Each row is a point. Each copy is the shape, with its points in the same order, turned, moved and blurred by noise. Some copies are also mirrored. Which?
(in the rows, 128 means zero)

Shape (7 x 2):
[[110 132]
 [124 104]
 [168 143]
 [205  82]
 [118 123]
 [108 158]
 [116  93]]
Copy 1 (7 x 2):
[[123 104]
 [ 99 125]
 [162 147]
 [128 209]
 [119 115]
 [144  86]
 [ 92 125]]
Copy 1 is: mirrored
Copy 2 (7 x 2):
[[111 129]
 [131 104]
 [170 153]
 [216 105]
 [125 126]
 [111 155]
 [133  96]]
Copy 2 is: only turned

Shape (8 x 4):
[[111 164 186 135]
 [ 76 107 113  99]
 [108 150 139 117]
 [ 77 152 137  66]
 [157 115 175 132]
 [183 124 127 160]
 [163 118 140 169]
 [109 152 124  91]]
Copy 1 (8 x 4):
[[115 173 175 142]
 [ 87 102 123  90]
 [115 151 132 120]
 [ 87 163 132  70]
 [166 125 175 134]
 [185 113 127 164]
 [165 109 143 172]
 [113 154 115  94]]
Copy 1 is: only turned
Copy 2 (8 x 4):
[[ 84 174 172 123]
 [ 89  97 105  74]
 [102 151 135 102]
 [101 138 137  41]
 [130 126 185 148]
 [159 128 147 173]
 [136 126 149 174]
 [121 133 127  80]]
Copy 2 is: only turned
Copy 3 (8 x 4):
[[133 166 159 163]
 [ 79 130 142  76]
 [126 154 140 117]
 [114 174 163  78]
 [146 100 157 157]
 [162  89 101 154]
 [135  90 107 162]
 [132 156 138  90]]
Copy 3 is: only turned
Copy 4 (8 x 4):
[[110 156 169 167]
 [ 67 125  93 113]
 [103 154 124 144]
 [ 65 181 115 114]
 [152 123 162 119]
 [191 119 118 141]
 [171  98 131 152]
 [102 168 106 122]]
Copy 4 is: only turned

Shape (11 x 8):
[[ 83 102 116 126 173 164 156 134]
 [163 163 107 129 118  83 160 122]
 [ 87 158 128 128  98 157 106 179]
 [147 178 161 131 122 137 143 127]
 [117 138 136 160 125 143 169 109]
 [175 114 163  78 111  79 166  88]
 [ 87  97 116 114 142 115 135 100]
 [ 97 126 196 150 165 101 116 173]
 [172 120 164 163 121  72 142 140]
 [153 128 102 166 139 118 101 114]
 [109 143 154 160 120  71  83 143]]
Copy 1 (11 x 8):
[[ 84  87 147 150 154 161 146 129]
 [135 184  99 171 114  84 147 106]
 [ 92 133 117 155  97 146  82 178]
 [136 153  77 153  98 153 142 122]
 [111 117 120 188 109 139 126  96]
 [150 133  90 118  93  75 191  88]
 [ 81  96 134 130 132  91 126 105]
 [122  76  51 158 158 120 113 164]
 [174 130  83 186 138  77 126 113]
 [154 154 130 151 148 113  86  96]
 [114 129  59 151 131  80  71 132]]
Copy 1 is: mirrored
Copy 2 (11 x 8):
[[142 153 101 193 131  97 136 151]
 [175 115 121  89 110 119 178  92]
 [126 144 114 109  90 130 146 207]
 [157 162 161 102 100 135 148 130]
 [150 138 150 158  86 106 161 123]
 [200  96 161  94 132  94 102  81]
 [130 113 100 156 117  84 113 123]
 [ 94 140 169 123 175 108 150 168]
 [147  84 178 107 146 133 170 109]
 [118 105 110 135 108 162 156 104]
 [ 81 100 142  84 130 122 153 140]]
Copy 2 is: mirrored
Copy 3 (11 x 8):
[[ 79  99 132 119 179 126 142 135]
 [155 145  94 108  98  84 182 114]
 [ 88 160 111 143 109 136 118 188]
 [145 182 149 131 118 105 148 131]
 [100 141 135 150 135  99 177 112]
 [146 120 160  70  72  99 160  72]
 [ 69 101 114 108 134 100 132  98]
 [107 122 173 129 126  52 100 175]
 [158 111 155 137  77  45 157 128]
 [151 111  95 166 120  91 127 107]
 [114 135 113 151  85  47  96 143]]
Copy 3 is: only turned
Copy 4 (11 x 8):
[[105 114 165  92 168 151 131 154]
 [125 172  99 145 127  86 178 130]
 [118 142 152 147  97 122  78 178]
 [144 193 162 152 126 109 138 131]
 [112 141 161 155 144 138 160 124]
 [137 166 158  94 104  60 202  86]
 [ 93 110 145  91 140 116 134 108]
 [126 137 194 139 179  55  95 153]
 [158 134 146 164 148  44 168 118]
 [159 128 101 144 153 112 126 110]
 [122 134 133 161 143  50  88 115]]
Copy 4 is: only turned

Shape (16 x 11):
[[145  88 124  54 120 111 123 120 114 106 116]
 [ 89 137 125 151 112 199 134 139  94 124 102]
 [160 140 108  65 151 145 149  85 107 130  93]
 [ 66 143  91 168 133 141  91 114  93 147 125]
 [166 109  98  51 134 132 111  81 103 108 164]
 [142 132 140  59 105 177 110 108 156 151 160]
 [132 152 145  62  80 126  95  60 128 106 181]
 [143 185  78 187 119 135 155 124 132 182  98]
 [ 74 166 121 109 131 169 126 159 136  95 106]
 [106 136 145 146 137 170 146 130 130 139 134]
 [ 86 148 132 179  93 172 136 133 129  90 135]
 [121 153 128 166 140 165  82 159 100 102 108]
 [134 161  87 166 134  97 163 135 146 167 129]
 [121 150  47 191 103 138 130 117 166 141 127]
 [122 141  89 187 155 116 126  91 167 134 103]
 [132 157  66 157 149 122 140 100 136 132 169]]
Copy 1 (16 x 11):
[[122 119 143  43  95 137 140 121 107 110 139]
 [ 92 157 126 155 129 200 161 145 144 118 129]
 [139 183 120  66 108 169 117  84  96 134 129]
 [ 63 123  96 171 140 159 110 122 141 124 113]
 [141 125 126  56  94 152  83  84 112 111 174]
 [120 151 146  64  78 183  88 119 146 177 148]
 [100 150 154  82  46 120  74  90 161 126 173]
 [159 160  77 199 145 138 117 134 119 169 104]
 [ 87 169  95  95 115 176 149 150 187 111 108]
 [110 151 130 134 131 173 145 125 166 158 137]
 [102 138 125 163 106 160 161 139 200 114 135]
 [121 152 133 147 142 160 110 165 157  79  92]
 [141 137  70 147 148 104 130 135 139 171 129]
 [152 102  50 180 108 154 115 135 159 152 112]
 [149 117  88 159 147 124 121  84 157 149  92]
 [144 128  63 145 150 129  89  97 151 136 150]]
Copy 1 is: only turned
Copy 2 (16 x 11):
[[135 104 114  54  77 120 126 112 109 101 146]
 [ 75 137 141 145 107 167 133 125  95 132  78]
 [129 152  92  47 136 148 154  86 103 105 115]
 [ 67 124 105 168 131 123  93  89  86 146  96]
 [141 135  88  63  87 161 110  73 117 108 177]
 [122 162 156  54 103 159  92  99 136 156 139]
 [124 183 161  81  80 135  85  46 122 109 177]
 [118 178  95 148 167  88 163 115 122 179  81]
 [ 55 146 142 114 130 137 106 149 128  97 104]
 [ 98 133 155 128 141 149 136 131 110 151 117]
 [ 80 143 164 183 103 143 133 121 133 116 107]
 [121 133 115 168 126 150  96 147  97  97  91]
 [116 150 103 134 162  74 157 128 130 173 134]
 [ 98 145  88 168 135  90 136 111 179 174 104]
 [126 108 103 149 178  92 131  82 153 140  96]
 [107 151  77 151 152 121 132  93 145 156 162]]
Copy 2 is: only turned
Copy 3 (16 x 11):
[[175  69 171  66 138 128 136 118 138 118 126]
 [ 98 171 134 111 115 181 112 113 124 102 108]
 [181 111 142  62 131 127  92  89  95 152 133]
 [102 162 137 148 146 129 130  74 130 112  63]
 [211  96 152  82 140 124 155  59 132 124 152]
 [162 108 159 107 119 160 117  78 184 162 171]
 [156 100 165 103  87  91 154  48 173 128 178]
 [141 167  92 172 111 122  90 135  96 173  91]
 [113 178 140  76 140 133  95 128 174 107 114]
 [105 149 138 131 146 156 108 118 130 128 144]
 [ 91 169 114 137 111 139 126 126 153  78 134]
 [140 186 172 141 135 144 102 123 134  76 101]
 [142 141  99 162 148  96 119 149 114 170 106]
 [149 147  59 179 125 120 111 119 147 125  84]
 [137 125  90 168 159  96  73 110 117 114 102]
 [163 156  85 153 159  96 140  93 122 135 124]]
Copy 3 is: mirrored
Copy 4 (16 x 11):
[[112 161 163 146 104 145  73 151 157 166 104]
 [ 63 117 111 120  95 161 140 137  95  87 128]
 [109 171 142 108 155 191 108 117 141 180 109]
 [ 63  90  73 134 144 107 116 126 107 115 134]
 [116 162 127 163 138 183  54 139 157 194 138]
 [115 130 135  97 110 177  90 159 168 169 184]
 [ 95 172 127 138 113 142  62 108 179 181 205]
 [134 118  76  98 139 118 193  93  89 151 130]
 [ 85 157 124  96 137 132 127 168 129  77 138]
 [106 110 128 127 128 159 149 138 123 110 161]
 [ 88 137 100 148  97 131 149 122 130  66 170]
 [118 113 101 117 119 136  90 115  95  61 128]
 [149 125 101 133 155  96 175 128 110 159 141]
 [132 114  37 140 132 114 170 120 145 131 130]
 [129 103  90 146 173 116 167  91 159 119 117]
 [133 138  62 166 174 131 141 127 125 156 155]]
Copy 4 is: mirrored
